Each wall is flat, endless, passes through zero and stands at right angles to its row. A trip goes straight from one point to another. List the walls that it crosses, first one first.
(in the rows, 128 means zero)

Walls:
(1): [139 195]
(2): [112 150]
(3): [84 83]
(4): [184  88]
(5): [100 130]
(6): [157  79]
Trips:
[113  97] to [172 169] => 5, 3, 1, 6, 2
[63 57] to [ 96 127] => 2, 6
[176  17] to [79 80] => 5, 4
[171 124] to [ 91 209] => 6, 2, 4, 5

Walls:
(1): [148 109 159 116]
(2): [127 170 210 163]
(3): [144  53  94 101]
Trips:
[167  64  57 134] to [ 86  42 111  79] => 1
[143 128 143  48] to [ 99 123 115 100] => 1
[ 55 193 141 155] to [ 94 249  40 130] => 2
[102 183 104  94] to [101 106 176 125] => 2, 1
[143 126 124  98] to [142 133 134 122] => 2, 3
[171 101 184 149] to [107 125 109 128] => 2, 1
[129 151 180  78] to [158 207 167 113] => none
[ 86 167 158 152] to [144 139 106 117] => 2, 3

Walls:
(1): [ 95 156 196  90 134  93 101 131]
(2): [ 96 162  99 149 200 103 156 101]
(3): [178 147 159 220 132 102 135 138]
(4): [ 88  44 149 134 111  88 140  72]
(5): [139 115 130  73 159 116 107 208]
(6): [153  85 204 177 103 164  87 120]
Trips:
[102 121 105 211 147 119  76  78] to [ 76 113 183 173 141 137  88  85] => 1
[138 131  68 129 118 193  52 155] to [111 139 146 184  92 153 173 100] => 5, 3, 4, 2
[230 156 153  86 167 114 159 110] to [135  81  96 198 175 176 156 138] => 1, 6, 5, 4
[179 195 179 104  99 181 135 148] to [100  68 149  93  76 130 112  97] => 3, 5, 4

Walls:
(1): [130  77 113 155 119  70  67 154 153 158 110 128]
(2): [188 122 187 121 167 151 103  96 102 132 180 159]
(3): [160 156  83 124  84 106  55 125 124 154 243 125]
(4): [125 123 114  57 234 174 166 160 183 106  88 170]
(5): [134 110 194 130 121 172 114 146 153 146 120 127]
(6): [128 200  48 162 177 122 198 101 103   8 125 145]
(7): [ 93  98 101 171 125 131 214 171 133 157 162 158]
(8): [159  96  49 101 145 103 123 158 168 116   8 140]
Trips:
[100 101 195 118 135 103 152  69 109 148  95 200] to [120 128  91 119 161 114  85 103 114 140 191 234] => 1, 5, 3, 6
[160 146 140  98  11 100 145  98 158 166  92 100] to [144 104  98  89 114 115 126 237 162 172  69 181] => 3, 7, 4

Walls:
(1): [139 106 147 182 152 141 110 132 101  98 124 139 194 146 131  64 114  54]
(2): [184 163 161 134 102 176 183  87  89 150 157  41 187 170 165 137 119 163]
(3): [157 114 122 101  91 143 107 174  98 189 134  36 223  76 189 147 192 104]
(4): [114  94  61 113  92 113 112 110  80  58  56  71 103 128 159 116 138 151]
(5): [194 167 199  98 183 167 122 130 116  50  77 107  76 182 119 120 194 141]
(6): [140 156 202  93 132 192 125 106 132 191 163 120 156 123  78 143  72 107]
(7): [170 108 169 122 175 127 177 103 142  95 122  96 136  80 119 177 133  93]
Trips:
[167 142 153  83 145 116  70  91 125  99 117 105 115 114 123 145 101 122] to [144 202 215 145 104  86 114 126 123 168 110 126 105 136 184 118  84 145] => 4, 7
[ 56 130  96  40 160  96 151 148 176  74 137  85 106  30 158 147  91 162] to [ 63 204  62  60 148 130  94 145 141 149  83  69 156 104 112 144  96 135] => 7, 6
[159 189 141 151 145 165 120 115 158 132 128 141 123 101 168 128 116 156] to [175  37 153 160 108 101 116 154 219 112 159  98 177 189 185 121 130 127] => 3, 1, 6, 5
[106 153 125  92 137 154 159 118 116 119 201 112 188 121  80 105 115  87] to [111  96  78  99  65  95  62 147 127  98 146 220 140  71 163 178 129  97] => 2, 7, 6, 4, 1
[ 76  91 123  63 185 133 113 110 135 109 165 182 116 163 103 133  94 139] to [142 143 142 146 150  81 112 197 145  71 123 101  92 147 104 119 157 149] => 5, 6, 4, 7

Walls:
(1): [128  97 100 161 149 133  36 109 131 197 163  65 126  53  89 110 101  87
 128 119  94  49  85  79]
(2): [190 149 129 136 119  75 159 101  86 100 111 188  95  77  34 162 156 148
 110 153 195 146 203 189]
(3): [114 184 152  57  95 115  94 180 130 151 109 165  42 181 136 146 148 103
  10 164 118 135 117 141]
(4): [ 97 102  81 156  99 116 150  30 184 119 108 133 159 134 132  90  90 134
 170 136 111 185  53 141]
(5): [105 149  70 134 114 148  69 154  83  83  90  79 162  58 168 156 143  58
 155 137 145 161 110 199]
(6): [ 84 137 128 124 173 155  89 154 106 113 171 158 171  81 127 183 165 110
 125 132 135  44 151  77]
(7): [ 92 149 124 135  78 133 123 143  69  68  88  99 102  82  93 110  94  91
 160 137 102  37 177 148]
(8): [139 151 191 132 123  64 151 194 139 132 124 136 126 102 103 176 121  71
 138 154 145 115 138  88]
Trips:
[ 54 138 100 131 104 123 102 154 155  67 115  96 143 119 121  86 151  76
  77 157 144 116 158  98] to [151 151 122 131  87  58 191  88 129 191  89  89  73 112 156  81 152  84
 148 111 153 119 122 126] => 4, 6, 2, 5
[ 17  86 183 146 174 152 115  55 116  86 150 125 162 104 126  86 204 136
 175 130 152 126  71 106] to [  7 141 168 134 129 125 136 125 201 176 184 118 197 117  94 173 160 122
 245 126 154  42 106 121] => 7, 8, 5
[128 142  88  61 111 158  71  99 124 150 168  89 167  94 106  73 125 150
 147 158 138 207 125 166] to [148  80 168  91  85 132  44  65 188 178 112 157  33 129 145 132  65 136
 144  86 135 235  85 122] => 3, 5
[154 118 201 151 140 108  78 147 100  98 100 185 121 150 106  75 173  90
 116  81 109 145  89 123] to [121 171 173 130 110  53 141  82 139 146 155 138 200 160 161 129 133 155
 100 133 127 167  89  65] => 2, 4

Walls:
(1): [166  56  85 205 135 173 171  99 103 165 188  56 107 182 219 155 221 163
 116 163 117  90 131  70 114 109 178 132 105 128 159  87 142 105 120 134
 104 165  61 101 158 111  92 190  69 154 121 161]
(2): [213 142 109 146 146 106  96 147 114  93 137 134  83  94 160 204 111 138
 207  67 105 114  84  71  87 137 133 143 160 125 170 131 102  74 106 113
 140 148  77  80 138 116 107 195  87 144 117 156]
(3): [136 112 123 139 180 115 126 201  69  81 126 127 172 120  68 241 127 103
 157 138 100 122 102 191 122  85 137  92 123 178 149 139 190  75 127 104
  95 124  53 108 162 199 138 148 130 141  53 172]
(4): [151  75 178 155 165 162 136  93 170  39 115 102 124 122 128  98 101  77
 113  99  92 156 132 102 150 123 146  98 103 104 121 115 130  96 190  37
  79 131  73  80 135 118 116 182 138 117 170  58]
(5): [158 199 138 114  83  93 118 134 152 141 176 116  84  46  98 137 136 147
 166 179 149 160  86  73 165  55 115 162  88 116 108 177  80 190  99 114
 132 135 157 120 141 164 101  89  78 121 164 178]
(6): [117  91 153  43 190 178 185  86 118 131 180 127 156 186 132 116  81 107
 179 157 112 124  60 105 100 111  98 116  40 177 129 207 149 130 187 116
 138 119 147 207 124 156 130  87 145 134 120 149]
(7): [131 117  98  93 145  81 144 157  95 150 139 131 170 129 149  69 151 109
 146 147 177 176 147 114 178 123 131 123 190 102 114 130  80  74  47  94
 128  98  84  82 106 213 129  86 107  78 192 190]
(8): [113 101 102 115 122 108  68 114  79  86  85 112 111 155 109 113 150 137
 120 205 138 148 152 182  60  84 110  90 171 119 142 193 134 173 178 107
 170 194 133 166 161  64 109 163  63  81 110  59]
(9): [ 20  89 146 137  87  60 118 148 165  67 122 126 117 154 145 144  62  93
 144  82  85 128 105 161 159  73 132 140 172  81 132 221  82 139 112  43
  82 187 152 110 195 111  97 122 147 130 150 132]
Trips:
[150  75  54  98 166 158  94 180  20  63 133 109 119 118 148 162 107  90
 124 209  82 136 144 121 115  67 143 117 137  53 137 116 101 116 121  85
  39  79 191 118 145  99 145 183 123  64  67  81] to [112  80 140  92 104 100 156 118 113 122 200  69 126  97  70 145  90 157
 165 107 178 109 121 134  97 128 172 138 195 117 249  68  47 157 146 111
 130 165 171 106  49 190 133 152 107 179 183 106] => 5, 3, 8, 4
[149 145 100 121 102 117 140 168  76  90 108  94 147 107  74  92 183 176
  92 226 162 135 188 177 134 185 171 117  63 123 213 133 205 130 102 125
  86 109 158 214 167 146 203 197 121 201  86 177] to [ 90 135 101 102 204 181 141  84  81 171 169 148 114  99  88 149  63  70
 135 124 189 196  93 172 131 137  93 159 233  97 135 113 107 108 152  87
  87 104 124 156 125 137  69  98 138 163 130 125] => 6, 1, 7, 9, 8, 4

Walls:
(1): [201  95 106 161 142 160 153  85 105  84 154  71 171 130 165 172  99 143
 135 123 106 117 122 122  99 163  80 145 154 204 124  61 116 148 147 135
 101 104 147 101 111 127 116 137 115 127 132  67]
(2): [105 104 165 143 125 109  96 117  79 142 154 157 136  73  80 171  95  97
 123 208 141  20 166 103 114 127 147 153  98  86 137 110 170 176 140  44
  62  79 106  95 162 131  59 179 134 147 129  48]
(3): [130 116 140 130  97 106 129 131  34 107 128 159 193 132 156 140 114  90
 109 108 132 127 147  93 122 115  88 177 160 147 119 148 129 160 139 186
 124 139 203 128 105 148 110 101  89  99 156 109]
(4): [125  87 150  71 106 141 134 192 128 146  89 177 111 135 139 101 147  67
 106  94  90 182 155 152 110  93 109 103 107 152 161 102 130 139  68 148
 168 126 149 154 147 155  76 109 147 155 101 178]
(5): [ 74 142 155 132 165 147  99 119  99 123 139 169 143  78 152 132 130  92
 109 121 112 124 144 108 118 185 154 123  81  94 129  99 151 124 132 135
 177 138 120 113 120 110 106 169 148 116 113 133]
(6): [ 83  91 166 125 128 117 131 148 108 129 131 157 174 131 136  74 183 119
 146 114  95 109 134 163 112  95 154 101 164 130 101 103 128  79 137 200
 119 178 122  58 181  93  60  95 130  93 104 107]
(7): [ 70 142 147  72 125 133 142  86 156 176 144 114 136  67 127 120 103 101
  93 126 117  86 157 129 124 106 116 125 116  99 126 114 190 117  72 146
 161 200 121 128 147 101  73 189 122 113  92 152]
(8): [112 103 147 108 121 119 129  79 173 120 142 117 132  79  98 132 181 148
 178 162 126 182 130  68 158 120 101 132 117  89 133 110 157 132  99 160
  87 127 180  83 142 110  99 127 150 112 185 121]
(9): [117 140 114  76 105  97 112 117 113 161  67 109 159 163  63 109 168 104
 113  90 140 123  81 139 143 137 131 122  42  75 102 156 104  91 166 132
 131  94 168  99 119 143 197  94 147 151  51 102]
(10): [123 120 138 129 232 170 117 134  78 193  95 104 120 150 150 121 123 104
 154  50 135 132 103 139 179 176 154 145 119 182  99 143  94 115  73 105
 154  93  98 179 162 141 100  64 120 140 113 116]
Trips:
[147 143  99  54 116 151 135 128 150 149 195  99 130  90 112 135 109 141
 107  84 190  95 133 127 176 153 158 102  85 178 146 145 163 158 129 113
 137 106  72 167 154 197 144 108 182  95  82  89] to [ 79  40 134 139 119 133 102 162 102  80 114 111 114 132 166 116 183  80
 133 110 167  76  41 114 143 161 135  69 102  71 124 145 124 124  93 174
 101 159 117 133 158 159  83 166 152 160 132 154] => 5, 4, 6, 8
[142 139 190 150  98  94 148 150 130 168 156 112 137  75  77  99  77 180
 123 101  83 140 108 132  86 178  71 138 132 198 103 178 123 184 128  94
 125 100 145  48 118  35 130 128 174 137 163 145] to [ 64 104 176  90 117 164 142 146 108 146 145 144  58  82 209 129 122 130
 100 115 102 131 154 102 151 115 132  66 160 156 148  36 129 169 169 128
 103 130 174 146 156 121 113 143 139  92 120 155] => 7, 6, 5, 4
